Every row gives one point. Examples show where two turns around zero, p and q, send a point. Write where each new point lands after one turn and then the other. Backwards means that the second turn is done in reverse. Each puzzle has new turns, and all numbers are rounded.
In the rows, zero is written as 128.

Turn p:
[ 98  95 107] => [ 96 150  98]
[127  81 111] => [105 123  84]
[149 176 129] => [171 130 157]
[137 160 165] => [139 110 173]
Turn q:
[180 105 124] => [184 122 121]
[118 168 154] => [106 132 172]
[126  84 121] => [138 106  90]
[ 88 155 114] => [ 84 151 130]
Where do these land?
q, then p: [154 116 154] => [125  92 113]
p, then q: [ 99  94 139] => [ 85 131 112]
p, then q: [137 104 120] => [127 141 104]
p, then q: [121 199 100] => [162 137 196]

Turn p:
[ 98 148 120 179] => [100 119 162 172]
[126 133 127 172] => [129 112 153 161]
[134 143 155 103] => [140 158 134 105]
[154 151  87 118] => [135 145  85 157]
[164  96  85  71] => [144 118  48 101]
[ 86 135 176 118] => [105 147 174  93]
[135  91 146 136] => [145  96 139 108]
Turn q:
[103 106 188  85] => [109  64 130  82]
[106  97 147 172] => [107 103 167 162]
[103 131  88 125] => [106 144  96 150]
[145 160 125 145] => [136 163 144 121]
[182 129 115  88] => [186 133  99 106]
[130 146 105 153] => [125 161 133 146]
Where do these land?
q, then p: [106 138  89 131] => [ 99 133 129 163]
q, then p backwards: [ 99 117 132 139] => [103 126 113 143]
q, then p: [101  82  87 123] => [109  77 126 168]
q, then p: [174 141 148 148] => [174 155 139 116]
q, then p: [159 163 184  98] => [150 165  98  69]

Turn p:
[142  98  92  81 135 135 160 129] => [129  95 160 146 110 147 132 179]
[150 184 149 121 128  98 132 142] => [113 141  87 156 141  85 145 135]
[ 79 141 145 164  96 130 126 132] => [ 94 150 134 117 148 128 101  80]
[158  82 104 157 105 165 159  94] => [127  97 140 131  92 199 149 105]
[137  92 151 101 154 143 151 113] => [161 114 141 140 155 164 136 153]
[ 98 148 123 154 165 105 111 150] => [145 128 113 121 132  86  83 112]
[117 126 160 136 116  81  90 154] => [143 167 147 130 143  78 137 101]
[148 118  83 109 111 158 128  58] => [106  77 130  84 106 167 168 146]
[122 163 146 129 140 137  97 178] => [132 181 101 127 127 100 101 140]
Turn q:
[111 104  92 163 170 109 158 162] => [ 56 111 117 129 144 164 143 145]
[112 119 181  94 156 129 171 128] => [111 171 148 159  78 128 158 124]
[139 189 158  98  99  79  78  99] => [173 122 147  89 121  38 140 125]
[101  98 152 120 127 129 132 179] => [101 103 152 147  83 147 116 123]
[131 150 114 141  93 132 130  95] => [151 135 120 140 166 102 112 129]
[164  97 147 132 141 149 149  70] => [160 183 145 135 155 162 152 115]
[ 96 109  83  96 141 111  95 123] => [ 96 124 108  86 125 121 107  80]
[135 151 108 162  99 107 105 142] => [134  84 129 117 159 106 115 148]
[132 145 133 143 126 187 103 131] => [164 135 111 122 117 149  89 159]
[158 118 113 130 127 148 158 150] => [135 113 105 155 131 161 146 131]
Where do these land?
p, then q: [ 83 138 121 146 148 102 157 110] => [110 146 159  82 134 149 123 105]
p, then q: [ 91  79 114 144 130 212 105 102] => [197 156  98 124  65 143  94 102]
q, then p: [146 134 138 115 168  74 127 197] => [ 98 124 202 170 148 163 115 127]
q, then p: [137 107 155 132 156 115 101 113] => [115 147 119 141 163 139 143 157]
p, then q: [124 145 149 138 107 133 181 116] => [ 98 158 125 122 146 152  95 149]
q, then p: [148 138 105 115 118 100 115 118] => [144  90 140 138 134 123 141 143]
q, then p: [146 117 136 119 106  82 102 171] => [151 121 180 146 151 156 155 118]
q, then p: [ 88 146 137 108 125 163 115 103] => [106 144 111 100 113  85 150 124]
p, then q: [149 153 130 139 108  72 141 130] => [ 89 135 153 140 174 112 141 129]
p, then q backwards: [150 105 119 103 128 130 150 123] => [149 124 151 147 127 130 143 154]
q, then p: [146 147 106 149 115 225 112 125] => [146 158  96  99  42 130 132 156]
